Each row of a before or after table is a point. The points were changed in one or more steps. Then noise was added and the rows were shuffled. The steps act on columns, c1 being the first. Write out the steps. A step turns or swaps two columns, mirrors them in a line or flattens them onto one, adds a multiple of one to another, or multiplies or shifts one. Angles are multiples of 10 degrees, from the lower column toward the higher: turns from -170 to 170, lines from 10 to 170 but not 90. Use the fewest steps. Two steps may share a column if one is a turn and the other turns, adds or multiplies; they go together, in the order done. Otherwise the lowest column goes first.

Before:
[19 24]
[0 -45]
[9 -61]
[-20 73]
[-5 -54]
[92 -17]
[-2 -52]
[-16 -27]
[3 -48]
[29 13]
[-12 -47]
[8 -36]
[-15 -58]
After (13 x 2):
[12 -53]
[-6 -53]
[-22 56]
[-13 -69]
[-7 -58]
[8 -27]
[30 33]
[-11 -55]
[-2 -44]
[89 50]
[19 37]
[5 -45]
[-20 -36]
Steps: add 0.7 times c1 to c2

Before (14 x 4):
[-23 36 -53 -18]
[85 26 -39 -39]
[75 -11 22 -13]
[2 -3 14 -12]
[-19 -33 0 -23]
[-7 64 -52 -40]
[-6 44 -46 5]
[-1 -13 -82 -27]
[-15 92 -27 -37]
[9 20 18 22]
[59 11 -17 2]
[36 0 -43 10]
[-18 -5 23 146]
[-9 3 -21 -20]
After (14 x 4):
[-146 6 22 -9]
[7 19 -17 -59]
[20 -25 1 23]
[-3 9 -43 -37]
[54 36 -39 -79]
[37 74 -51 14]
[-8 52 -43 4]
[35 103 -27 21]
[14 45 -50 25]
[10 6 13 -2]
[24 1 22 -73]
[-21 30 16 -12]
[16 13 -20 13]
[25 -3 -82 6]
Steps: mirror c1 and c4 in the line at 140 degrees; shift c2 by 10

Before, 11 rows:
[15 -32 -23 -67 0 -37 9 18 -64]
[-36 -64 36 -8 -77 45 35 -58 -61]
[-11 21 -22 0 13 -10 22 43 33]
[-8 27 23 -96 -31 -8 -43 -55 -20]
[-3 46 -36 -34 -4 5 -26 58 -7]
[55 39 -38 -86 11 -64 -46 -3 41]
[66 23 21 -15 -29 4 16 -3 -22]
[-32 9 -52 8 -58 -13 -48 -50 32]
[-15 -38 38 -29 -46 -53 -27 58 -18]
[-6 -28 23 -83 -84 22 -25 14 6]
[-3 -34 8 -90 19 41 -62 -5 -44]
After:
[-7 26 27 -80 -29 -7 75 -58 -28]
[-36 -64 37 -23 -80 44 -30 -57 -71]
[52 41 -39 -65 13 -64 72 -1 34]
[-5 -24 23 -71 -83 25 52 15 -5]
[-1 48 -37 -24 -3 5 37 60 -18]
[-17 -40 36 -18 -46 -55 34 59 -25]
[65 25 19 -19 -30 1 -10 -3 -29]
[-29 9 -51 25 -60 -15 38 -49 22]
[-10 19 -18 -8 12 -12 -20 42 24]
[16 -29 -20 -63 3 -36 13 18 -76]
[-4 -32 6 -63 19 39 87 -7 -50]
Steps: mirror c4 and c7 in the line at 170 degrees; shift c9 by -10

Before (14 x 12):
[-33 120 20 -19 -11 -49 -13 -26 11 -26 -28 -88]
[-18 -43 -110 -28 26 8 27 37 -38 -46 -30 35]
[23 -21 -48 -40 28 18 3 46 -11 -29 51 -29]
[-25 -13 -16 -44 29 15 20 -1 27 -15 73 -24]
[17 -13 36 11 -13 -58 -46 -9 35 -8 -32 20]
[20 -29 39 -29 -77 -23 39 -39 27 -17 -29 -8]
[2 -19 4 45 35 -45 -2 -16 30 -9 10 -70]
[-5 -48 39 -1 24 -87 -7 41 -42 -4 -16 22]
[-29 -32 39 -2 20 14 17 3 14 3 -20 25]
[-44 -52 30 -46 -118 20 -9 4 6 -35 -32 -13]
[17 -38 38 10 28 13 -40 -19 -176 -24 -25 20]
[20 37 39 102 26 -5 16 15 -6 -49 59 -56]
[20 -3 3 -34 -6 -20 10 11 33 71 -7 -37]
[7 -35 39 41 -12 -16 3 -13 13 73 138 -11]
After:
[21 -24 -51 -35 32 18 0 50 -9 -22 48 -33]
[6 76 39 42 -10 -15 9 -16 11 -35 135 -8]
[-31 -26 19 -24 -7 -49 -15 -31 10 122 -25 -86]
[-41 -39 28 -47 -119 18 -9 8 6 -51 -28 -13]
[-2 -4 37 1 24 -90 -8 42 -40 -50 -14 19]
[22 73 1 -37 -8 -21 12 11 34 0 -4 -37]
[23 -50 45 104 30 -3 18 18 -6 35 58 -56]
[18 -15 41 -26 -76 -30 38 -38 30 -29 -27 -6]
[16 -10 37 10 -14 -54 -47 -11 37 -14 -28 16]
[16 -22 38 6 31 15 -38 -17 -180 -39 -24 19]
[-2 -9 9 45 32 -43 -3 -13 23 -16 7 -66]
[-26 12 42 1 19 12 19 4 20 -31 -17 25]
[-14 -49 -106 -26 23 11 28 38 -36 -42 -32 38]
[-31 -14 -17 -49 28 9 27 2 27 -15 77 -27]
Steps: swap c2 and c10

Before:
[1 -48 64 18 16 -57 -47 -119 2 18 52 -11 45 -6 61 -50 17 49]
[32 -13 26 36 -17 -47 -48 -89 86 -26 46 -27 14 53 66 -50 -17 89]
[-22 -56 -93 -7 -26 31 24 11 37 24 3 26 8 -10 52 67 -33 -16]
[-12 -87 -37 13 -70 17 20 14 -6 -25 -38 5 0 14 -52 -29 75 25]
[38 -72 -40 14 -20 -2 1 48 -23 -1 37 -7 6 23 48 24 4 20]
[-30 -39 80 53 14 -22 -51 -95 -1 -39 39 3 20 65 36 -60 -51 53]
[-21 -24 80 4 4 -36 -63 -21 40 30 8 19 13 42 49 -38 0 45]
[15 -88 -53 -45 -40 72 13 34 22 -39 -15 -22 -18 -38 99 54 9 -13]
[-40 18 -36 59 -17 33 -23 12 -67 -22 -41 31 -2 10 -26 -47 103 41]
[-5 9 -15 -4 -10 12 39 19 -49 -21 -19 17 -30 -20 -56 -77 49 21]
[30 -66 -32 -4 -7 75 11 -14 13 35 4 -31 -33 25 25 30 25 7]
[5 -86 -33 35 -1 -5 49 10 19 -7 -30 -23 -60 -10 66 26 36 -11]
[19 7 0 42 -76 17 16 7 -45 -5 -57 2 5 -4 -24 6 31 7]
After, 13 rows:
[16 8 -15 -4 -7 17 28 52 10 -21 -19 -8 -30 -22 -57 -80 36 19]
[-8 7 -1 44 -74 18 13 42 18 -3 -52 -12 2 -1 -25 9 21 12]
[26 -38 75 54 10 -21 -35 -48 80 -37 38 20 19 68 33 -61 -61 53]
[-33 -76 -41 14 -19 1 3 42 -30 0 40 -16 2 25 46 22 -4 19]
[-43 -65 -31 -4 -10 76 9 -17 3 33 2 10 -34 24 26 29 16 4]
[-41 -13 25 35 -18 -43 -35 -120 33 -28 45 0 18 51 66 -49 -29 89]
[-27 -91 -52 -44 -40 74 12 -3 -45 -39 -13 7 -15 -38 97 55 -3 -13]
[36 -55 -94 -9 -28 30 15 -26 -28 26 5 -4 10 -11 52 67 -38 -17]
[48 14 -39 59 -15 31 -16 62 25 -26 -40 4 -3 6 -26 -46 92 41]
[28 -22 82 3 3 -34 -42 -49 2 28 7 0 14 40 47 -37 -9 45]
[-4 -48 62 16 15 -59 -34 -60 103 19 49 4 50 -4 58 -51 9 49]
[14 -91 -35 18 -70 15 15 9 -7 -26 -33 4 -2 12 -56 -28 66 23]
[-22 -83 -33 35 -3 -5 33 -9 -21 -10 -33 14 -59 -8 64 24 25 -11]
Steps: turn c1 and c12 by -140 degrees; multiply c7 by 0.7; mirror c8 and c9 in the line at 150 degrees; shift c17 by -10

Before (13 x 24):
[-24 -20 -9 17 -10 5 -17 32 -11 -47 7 -5 18 -43 13 94 86 -22 0 5 -12 51 -6 2]
[-7 -81 73 -8 -29 8 38 36 43 22 6 2 2 -46 -23 -40 -41 7 26 61 4 -46 63 39]
[-25 -3 -51 1 -57 27 -3 2 -48 -31 2 28 -7 -17 61 -28 55 2 26 -20 -42 50 -42 -31]
[-9 -62 -72 -20 8 23 10 14 10 -28 -18 -25 -59 16 -16 64 61 5 1 -34 -32 14 -4 -13]
[-33 -33 23 45 -67 40 28 -98 28 9 72 45 -5 32 -40 -14 -2 -60 -10 53 9 36 104 78]
[-22 -50 -12 22 -58 47 60 88 101 43 1 32 31 -34 -13 -22 -59 -56 8 62 -35 -72 55 45]
[-24 -9 31 40 -55 6 7 -30 12 26 39 58 -38 48 -65 -15 -9 -105 62 70 37 35 136 17]
[4 -24 -57 -9 -41 -18 11 -29 -32 -18 -12 -27 -12 -51 72 65 85 -15 -26 -35 -26 30 26 -90]
[-41 -4 -35 -1 13 9 74 -4 19 -82 1 -21 -10 2 62 30 71 11 11 -10 0 49 -12 -64]
[21 12 -31 -9 -27 28 66 -6 -72 -53 3 -5 -1 -22 16 4 50 -53 -17 -52 14 60 12 -11]
[-32 -1 -78 -24 -28 -44 37 -14 -32 -34 53 5 17 -8 -18 36 50 5 18 3 2 26 22 -8]
[-30 -12 29 -13 -49 -3 49 23 35 30 -56 41 -29 -16 -16 27 -29 -50 -22 85 -45 -86 1 32]
[-65 23 -19 -10 -5 17 6 -36 -25 -8 46 -62 6 -25 14 16 65 -49 25 -57 -15 43 -3 -29]
After, 13 rows:
[-21 -20 -4 21 3 1 -16 -34 -10 -48 -15 -3 8 -40 0 93 89 6 -2 -20 -13 61 7 17]
[-22 -45 -11 19 22 47 62 -99 100 45 -31 27 7 -31 45 -22 -64 64 12 -56 -35 -61 43 -12]
[20 14 -32 -7 23 26 67 -6 -73 -53 1 -6 1 -21 -8 4 48 -52 -25 -57 13 68 22 16]
[-6 -61 -69 -20 -12 20 10 -9 9 -28 53 -27 -27 12 -14 64 59 -37 1 2 -34 25 7 -15]
[4 -28 -58 -7 47 -17 14 14 -31 -15 10 -21 -18 -54 -89 65 80 -39 -31 -18 -28 38 39 73]
[-38 -6 -39 1 -10 13 72 13 17 -81 13 -19 0 2 -65 34 73 -8 10 10 2 59 1 62]
[-30 -4 -79 -23 28 -45 38 5 -35 -36 -2 8 50 -7 -7 36 45 -2 23 4 1 37 27 -21]
[-33 -31 20 42 99 34 28 66 27 6 18 48 69 30 75 -13 -23 54 -10 -61 13 42 99 -38]
[-24 -7 -49 -1 53 28 1 -21 -51 -29 7 24 -1 -13 -31 -29 62 -21 25 2 -47 63 -34 59]
[-64 17 -12 -5 16 15 8 27 -27 -4 2 -63 44 -21 -30 14 67 -52 26 -52 -12 50 5 13]
[-25 -9 31 41 58 7 7 9 12 25 45 58 31 50 18 -14 -36 68 57 -110 37 44 127 -66]
[-30 -9 32 -16 33 -3 50 -36 34 33 17 40 -61 -18 29 25 -26 83 -21 -48 -46 -77 -8 -17]
[-6 -80 77 -10 12 8 35 -45 43 20 -2 2 7 -45 38 -39 -50 55 27 8 6 -33 54 -20]
Steps: turn c5 and c8 by 160 degrees; turn c11 and c13 by 80 degrees; swap c15 and c24; turn c17 and c23 by 10 degrees; swap c18 and c20; shift c22 by 10

Before, 9 rows:
[-5 -53 2 2 54 -6 0 46 23 35 9 -1 64 1 60 29 -17 51 -50 -47 34 36 20 -3 -27 -17 -62 43 -8 79 0 -22 2 -9 67 10 -81 -11 33 -1 -44 -54 22 45 37 -6 0 -48 -73 -16 -12 -32 3 39 -10 60 20 -15 48 73 -50 -34 -41 -6]
[-22 -25 -16 -43 79 -42 102 -64 57 -11 53 21 16 19 -8 -63 -38 -9 -33 -3 53 -14 -22 7 40 -48 42 68 -65 49 93 54 -18 38 -22 -48 26 0 12 -39 -24 -47 13 -23 -24 -23 14 34 20 79 35 -31 1 -28 -26 7 36 20 51 22 55 -17 -12 -33]
[3 -74 61 33 -29 -29 -3 -35 59 42 59 0 -49 30 17 -50 8 -32 -11 20 4 -46 29 -58 -20 55 -67 -6 -34 39 46 15 7 -38 57 -7 34 -27 -16 13 -13 34 39 97 -50 18 47 46 -23 -29 -61 3 -13 -16 6 28 14 -3 31 -3 58 5 56 -21]
[-73 -48 -12 -25 -15 -65 89 -60 33 55 -57 -16 -5 29 4 38 60 29 -2 -66 -22 47 -16 39 58 -45 -70 27 60 -40 103 -38 2 -46 50 10 -17 -47 43 41 38 45 -9 -14 14 19 -31 0 -1 47 36 39 40 -47 46 -61 3 71 -23 -1 -50 52 33 28]
[49 1 -8 66 -7 -61 11 -17 -31 13 -64 52 8 -87 -42 11 -47 -31 8 1 -51 47 -19 -54 -36 -13 20 10 37 -2 15 -35 -35 -27 -45 24 41 14 50 -39 56 41 93 94 -18 -32 18 37 -21 44 -39 33 -43 -42 -30 -47 -14 -21 -25 15 -62 -18 -44 -28]
[-58 -71 59 -7 -14 -31 -10 -15 5 43 -64 54 34 -80 40 22 -21 -7 38 56 -9 55 65 13 42 -57 -7 -54 -12 -31 33 -2 -2 17 35 16 -27 24 -59 48 -31 27 78 -2 -3 -74 -21 -20 19 -32 -60 13 -26 38 63 -40 13 44 -30 -12 13 47 1 31]
[33 40 7 -42 78 1 -24 43 -19 -36 48 -42 54 -43 9 -55 -20 -14 -44 -20 -36 16 15 39 -35 -10 39 32 -58 12 31 -19 24 -34 -56 -63 -42 22 37 -41 -39 -11 6 2 -43 23 -34 -17 -16 82 -6 25 -60 -35 23 -36 7 37 -23 29 17 18 -31 37]
[-50 37 -18 -34 28 26 -19 24 -33 1 50 -6 -46 8 0 23 -47 -26 -56 38 28 28 73 30 10 42 0 -54 -16 15 32 -52 19 -71 24 -60 39 68 -68 -36 -6 -22 54 -9 3 -39 15 -42 18 14 20 47 -1 -2 -23 23 16 38 44 -46 -59 57 59 -31]
[-48 -15 15 50 -20 31 65 40 -5 28 1 -45 -43 -3 12 -9 23 -51 -39 -32 18 -48 -52 7 -36 -52 42 25 1 58 53 -34 -25 39 60 -25 42 -11 -33 16 32 -13 -22 2 54 33 37 27 -52 -44 4 44 8 1 -4 -44 -51 -3 -1 39 24 -49 -44 5]
After:
[-24 -27 -16 -45 80 -41 116 -63 58 -12 52 22 34 19 -9 37 -39 -9 -32 -65 51 -15 -22 5 41 -47 42 68 -67 49 93 55 24 37 -22 -49 28 -1 12 -40 -27 -47 13 -23 -23 -24 13 35 19 -41 -64 -32 -2 -29 -25 8 36 20 49 21 -56 -17 -15 -33]
[-59 -70 59 -5 -14 -31 26 -15 5 42 -63 56 -57 -82 42 -59 -22 -6 38 0 -10 54 66 13 42 -55 -7 -53 -11 -32 35 -2 39 16 35 16 -28 23 -57 49 -30 27 76 -1 -2 -75 -19 -21 18 66 23 9 -26 37 62 -41 13 44 -31 -12 -29 47 0 31]
[-72 -52 -11 -25 -16 -63 76 -60 33 55 -58 -17 -54 31 3 35 59 29 -1 -8 -22 45 -15 40 58 -44 -67 26 60 -42 102 -38 41 -48 54 10 -17 -48 42 44 38 46 -8 -13 12 20 -31 -1 1 -81 40 38 40 -46 47 -62 2 72 -21 -3 48 54 34 30]
[-7 -53 1 2 53 -6 -2 45 24 34 9 -1 -203 3 60 -11 -18 51 -51 36 35 35 21 -2 -28 -19 -61 41 -8 81 1 -22 43 -10 67 10 -84 -12 34 -1 -45 -57 20 44 38 -7 0 -46 -73 -34 28 -32 4 39 -10 61 21 -16 47 75 10 -31 -40 -6]
[33 43 7 -45 77 1 -52 42 -18 -35 46 -40 -96 -41 10 -4 -19 -15 -45 -61 -36 17 14 40 -37 -10 38 31 -58 13 30 -18 65 -36 -54 -63 -43 22 40 -42 -39 -12 8 2 -43 25 -34 -15 -14 -57 -57 24 -61 -35 23 -37 9 38 -22 29 -42 18 -34 37]
[4 -73 60 35 -29 -28 -3 -34 59 43 58 -1 179 29 17 -62 8 -32 -13 15 4 -45 31 -59 -18 55 -67 -9 -33 38 48 14 46 -39 54 -6 36 -28 -14 13 -13 34 39 95 -49 17 46 44 -24 34 -49 3 -12 -15 5 27 13 -2 31 -4 -24 5 55 -20]
[-47 -13 15 51 -21 32 33 38 -6 28 1 -45 123 -3 14 5 24 -49 -38 57 18 -49 -55 8 -37 -53 39 26 1 58 52 -36 11 39 61 -24 42 -12 -34 16 30 -13 -22 3 51 32 37 25 -53 -6 -8 45 8 0 -4 -44 -49 -3 -3 38 -1 -50 -42 6]
[48 0 -11 67 -7 -60 49 -19 -31 10 -63 54 -96 -87 -43 -39 -48 -30 8 -37 -51 47 -18 -53 -37 -14 20 10 38 -4 15 -34 4 -25 -43 22 39 14 50 -40 56 43 91 93 -16 -32 19 35 -20 -20 10 32 -43 -42 -30 -46 -14 -22 -26 17 52 -19 -43 -29]
[-48 37 -19 -34 30 26 -24 23 -34 3 50 -7 26 9 0 22 -47 -25 -56 -30 26 29 74 31 10 42 -1 -54 -16 14 31 -52 59 -72 24 -61 39 67 -68 -37 -6 -21 54 -8 3 -39 15 -43 18 27 22 47 -1 -1 -25 24 17 38 45 -47 75 56 58 -29]
Steps: add 0.7 times c12 to c7; turn c13 and c61 by -150 degrees; multiply c13 by 2.5; swap c16 and c51; turn c20 and c50 by 120 degrees; shift c33 by 40
